Rows are points. The window is the flat piece filled in between its corners: a triangle in 3 columns, a solid with four corners in 4, and so on. A path goes straight from each point to the next, and from the last back to the first. List the points from which the path goes on through the window.
(in the rows, 128 means zero)

Window (3 x 3):
[[ 81 139 136]
 [172 101  46]
 [ 92 108 154]]
Path:
(1): [ 30  83 154]
(2): [ 83 166 200]
(3): [114 131 166]
(4): [ 47 135  91]
(5): [105  95  67]
(6): [185 161  73]
(7): [161 137 114]
(8): [126  79  63]
(9): [ 41 133 133]
(10): [102 154 173]
(11): [123 183 133]
(12): [ 74 109 125]
(13): [82 93 74]
(14): [183 147 108]
(15): [109 159 163]
(16): [ 50 106  93]
Through the window after points: 3, 7, 11, 13, 15

Window:
[[ 17 107 168 140]
 [125  90 106 109]
 [185  72  84 185]
 [120 159  99 109]]
Path:
(1): [ 57  94  72 122]
(2): [129 140 142 139]
(3): [151 118 169 156]
(4): [150 106  50 145]
(5): [ 90  80  63 121]
(6): [110 141 199 194]
(7): [138  78 181 174]
(8): [ 57  77  87 163]
Through the window after points: 1, 3

Window (4 x 4):
[[107 144 104  76]
 [113 104 130 102]
 [ 48 204 156 140]
 [219 105 120 111]]
Path:
(1): [119 155 177 115]
(2): [109 202 158  78]
(3): [ 95 144 125 153]
(4): [142 133  99 118]
(5): [207 157 158  52]
(6): [ 82 181 159 113]
(7): [ 55 194 121 173]
(8): [ 65 194 122 167]
(9): [ 51 195 183 101]
(10): [ 63 178 160 101]
(11): [ 73 130  73 144]
(12): [ 94 156 104 132]
(13): [ 75 201 193 114]
(14): [105 152 180  66]
(15): [ 86 132  87 111]
(16): [102 147  88 166]
Through the window after points: 2, 6, 8, 12

Window (6 x 6):
[[ 93  50 150 145 138 128]
 [134  89 174 153  82 125]
 [179 140 197  81 156 195]
 [188 181 169  99 200 116]
 [220 142 148 135 100 212]
 [ 92 137 152 149 108 146]]
Path:
(1): [200 180 125  54  97 211]
(2): [160 147 125 103 117 177]
(3): [187 133 227 164 149 161]
(4): [192 163 196 152 179 157]
(5): [187 155 145  50 100 166]
(6): [178 138 153 109 123 159]
(7): [175 140 175 137 165 169]
(8): [162 114 173 181 127 157]
Through the window after points: 2, 6, 8

Window, 8 rows:
[[183 138 156 179  94 131  82 118]
 [169  86 104 121 106 160 146 168]
 [124 126 162 127 170 144 138 119]
 [129 182 101 143 132 118  88 110]
 [151 138 169 131  95 101  62 110]
 [130 106 160 164 135  90 122 118]
 [  7 158 211 146 125 116 165  93]
 [109 100 167 168 115 133  77 119]]
Path:
(1): [126 152 136 149 107 121  96  88]
(2): [130 106 130 140 123 116 114  84]
(3): [164 133 172 167 131 111  83 175]
(4): [ 74 145 181 144 128 113 144 134]
(5): [ 78 121 171 149 118 126 136  86]
(6): [149 102 141 130  57 174  90  78]
(7): [109 161 165 181 141  66 100 159]
(8): [134 145 139 133 138  89  79 179]
(9): [131 114 163 152 134 128 131  94]
(10): [130 128 138 135  99 127 100  71]
(11): [124 162 149 145 131 110  89 137]
(12): [157 153 145 163 154 131 105 180]
Through the window after points: 4, 8, 10, 12

Window (8 x 8):
[[150  93  64  68 144 171 154 123]
 [173 146 115  73 169 116 101  97]
 [110  94  86 171 158 123 156 158]
 [190 117 197 165 104 109  81  51]
 [141 157 165 249 104 158 142 130]
 [155  81  65 185  73 117 116 185]
 [123  87 117 185 116 145  99 187]
 [ 73 134 102 138 129 134 154 152]]
Path:
(1): [177  55 112 141  93  98 170 190]
(2): [144 128 136 172 121 108 156 173]
(3): [115 117 113 181 120 152 119 117]
(4): [150 128  68 116 108 148  80  50]
(5): [168  98 171 140 136  96 122 142]
(6): [131  98 131 114 119 143 171 184]
(7): [122 115  65 127 143 151 119 105]
(8): [131 133 107 210 118 149 130 100]
(9): [180 161 213 149 126 132 130 181]
(10): [139 129 132 143 118 122 155 166]
(11): [ 45 119  78 187 139 169 103 113]
(12): [137 124 103 190 136 149  64 122]
Through the window after points: 2, 6, 8, 10

Window (9 x 9):
[[115 130 152 153  71 198   7 163 134]
 [137  91 115 245  93 119  71  96 119]
 [190 160 102 149 109  44 134  92 121]
 [193 102 126  70 150 105 174  64 127]
 [128 105 126  93 111 100 124 136  67]
 [166  96 124 122  97 223 148 191 154]
 [133 138  82  71 166  70 220  69 142]
 [178  61  75  96 154 176 128 180 181]
 [133 136 158 182 182 106  99 126  81]]
Path:
(1): [180 146 102 140 121 111 112 105 102]
(2): [167 111  80 105 151 134 149  72 117]
(3): [177 101 156  97 125  90 154 125 146]
(4): [113  92 161 143 129 110 155 133 129]
(5): [166 146  95 135 194 150  71 114  83]
(6): [178 131  29 145 146 144 169 119  72]
(7): [172 104 158  87 133  69 175  92 175]
(8): [ 94 119 167 156 100 111  90 137 139]
(9): [193 119  80 170 171 142 105 126  74]
(10): [152 145 111 120 159 132 112 108  91]
(11): [131 111 162 166  87  99 126 115 115]
(12): [128 109 163 173 164  16 156 137 160]
Through the window after points: 2, 12

Window:
[[113 162 172 249 154 148 142 191 135 191  74]
 [153  84 163 203  65 149 146  68 221 100 198]
 [150 111  58 155  96  97 114 148  68  63  70]
 [166  97  87 150 126 152 184 110 200 118 182]
 [212 106 120 115 130 142 104  69 175 119 137]
 [160 148 137 101  67  89 155  95  66 105 141]
 [130  87 133 134 167 172 162  47 204  97 115]
 [163  25 109 110 125 171 125  72 130  92 181]
 [ 69 188 152 179 144 149  97 162 188 174 121]
 [ 76 184 141 210 189  64 104 130 136 215  96]
 [157 173  66 171  95 138 120  92  39  99 124]]
Path:
(1): [130 121 102 164 122 124 152  93 164 162 105]
(2): [131 107 101 121 111 123 118  87 132 149  62]
(3): [119 164 144 228 149 126 171 145 107  79 220]
(4): [175 165 130 210 180  78  95  94 106  70 124]
(5): [116 113  95 118  68 153 157 125 116 167 118]
(6): [107  93 122 157  84 180 104  47 146 171 128]
(7): [158 129 132 156 165 123 166 130 186 103 164]
(8): [136 153 131 175 154 110 125 139 124 124 166]
Through the window after points: 4, 8

Window:
[[157 107  96 160 116 122 164 163  90 210 201]
 [147 120 167 246 101 168 100 163 191  92 181]
 [ 89 111 167 172 153  98 133  85 159 133 149]
 [121 105  97  58 162 124 158 119 159 137 145]
 [164 189 160 188  88 134 127 159 191 147  42]
 [157  58 124 111 164 101 208 150  89 144  87]
 [125  98  53 110 186  85 134 125 119  71 138]
 [ 93 119  92  77  74 126 149 102 159 150  59]
 [223 180  15 160 121 196 145  82 139 148  79]
 [ 69 148 209  85  63 120 140 128 137 111 153]
 [ 61 148 133 173 163 158 149 178 173  55  86]]
Path:
(1): [127 139  52 143 110 139 201 163 212  71 118]
(2): [118 106 138 125 149 108 102 114  83 157 129]
(3): [125  99 192 118 138 159  87 140 127 165 148]
(4): [104 142  79 202 135  70 202  90 182 100 133]
(5): [ 57 157  73 155  68 129 249 121 181 105  77]
(6): [158 102 126  78 145 116  98 114 117 168  89]
(7): [148 137 138 143 142 143 128 147 114 142  71]
(8): [156 119 117 150 108 111 188 138 168 138 100]
(9): [104 144 123 168 119 124 191 147 171  69 121]
(10): [ 88 124 147 163 161 152 104 149 157 111 113]
(11): [ 97 121 138  96 144 151 114 137  99 151 119]
(12): [143 144 113 147 104 131 168 125 167 111 127]
Through the window after points: 1, 3, 7, 9, 11

Window:
[[153 194 185  71 129  83  32 160 110 179 169 135]
 [249 184 138  76 134 130 146 109  52 149 154 127]
 [140 170  53  73 103 104 111  82  78 140 139  61]
 [165  98 167 145 155  49 131 113 165  83 102  82]
 [175  85  10  81 124  78  64 185 152 168 178 150]
 [144  77 117 157 135 148  82 112 105 147 118  87]
 [216 133 133 153 183 115 105 180 184 119 169  45]
 [ 85 152  72 193 132  92 100  86 139  42 148 139]
 [174 163  80 115 189 143 115 157 126 178  81  39]
 [189 118  89  22 120  87 140  44 163 147 171 125]
 [132  87  89 168  44  99  85 117 122 189 150 179]
 [134 138 121 118 158 103 185  15  73 137 192  91]]
Path:
(1): [217 178  92 126 180  84  39  97  87 187 152  62]
(2): [137 148 136  87 121 113 103 161 134 152 138 124]
(3): [125 147 106 109 139 142 146 158 134 146 125  79]
(4): [212 116 101 135 164  92  74  84 122 140 145  79]
(5): [151 123 114 141 149  83  70  66 114 128 130  91]
(6): [160 134  98 105 108 104 149 141 133 141 142 104]
(7): [124 133 135  91 121 139 157 159 121  80 149 138]
(8): [168 150 102 162 142  79  91  60 123 134 146  86]
(9): [227 142  80 121 160  74  36  66 186 176 157  83]
(10): [127 102 115  43  96 117 193 107  97 114 153 141]
(11): [139 107  98  58  73 144 166 134  97 142 123 103]
(12): [173 155 103 135 139  69  55  98 112 167 159 149]
Through the window after points: 1, 3, 5, 9

Window:
[[119 145 132  81 131 127 178  57 189  90 169  88 152 182]
 [187  62  95 126 131 128 108 135  82 131 144 166  88  87]
 [117 128  47 102 143 163 171 194 135 103 102 162 155  98]
 [157 176  64 143 184 134  99 148 117  78  74 171  72 130]
 [142 157 109 144 115 208 124  72 127 166 142  52 115 144]
 [ 79 173 198 121 116 164 194 107  72 206 152 104 148 249]
 [177 101 114  97 125 109 150 114 102 132  61 133 103 110]
 [159 139  80 125  34 183  88 161 107 209  86 172  73 177]
 [164 151 167  99 173 116 121  95 104 172 177 102 226 129]
 [135 132 145 145 132  98  76 138 113  24  77 115 172 134]
 [122 159 125 106 136 113 120 123  97 184 164  79  90 104]
 [130 194 159  86 118 159 114 114  40 105 124 131 140 124]
 [ 62 220 165 170  61 151 183  58 121  87 113 145 174  77]
 [134  93 207  96 119 170 158 127 210 118 140 141 201  50]]
Path:
(1): [ 86 134 138 125 136 148 113 117 115 138 125 123 158 112]
(2): [103 136 118  97 133 144 139  86 139 124 133 105 142 153]
(3): [194 177 157 123  99 151 171  96 152 122 172 100 138 158]
(4): [151 153 118 126 114 126 151 132 115 112 130 134 134 133]
(5): [ 79 130 161  92 109 174 114  93 124 165  88 152 142 127]
(6): [ 57 160  90  84 132 192 125 107 122 152  99 182 117 116]
(7): [193 144 124 158 115 118 163 153 114  87 132  83 160 123]
(8): [180 173 190 172 119  99 173 122 101  81 120  90 144  92]
(9): [100 134  91  90 149 170 114 112 119 128 122 152 134 137]
(10): [100 136  95 121 108 141 113  95 106 135  99 141 131 117]
(11): [204 146 176 121 140 151 155 169 121 123 126 133 130 100]
(12): [195 180 158 113 109 127 162 103 120  79 161 113 157 178]
Through the window after points: 2, 6
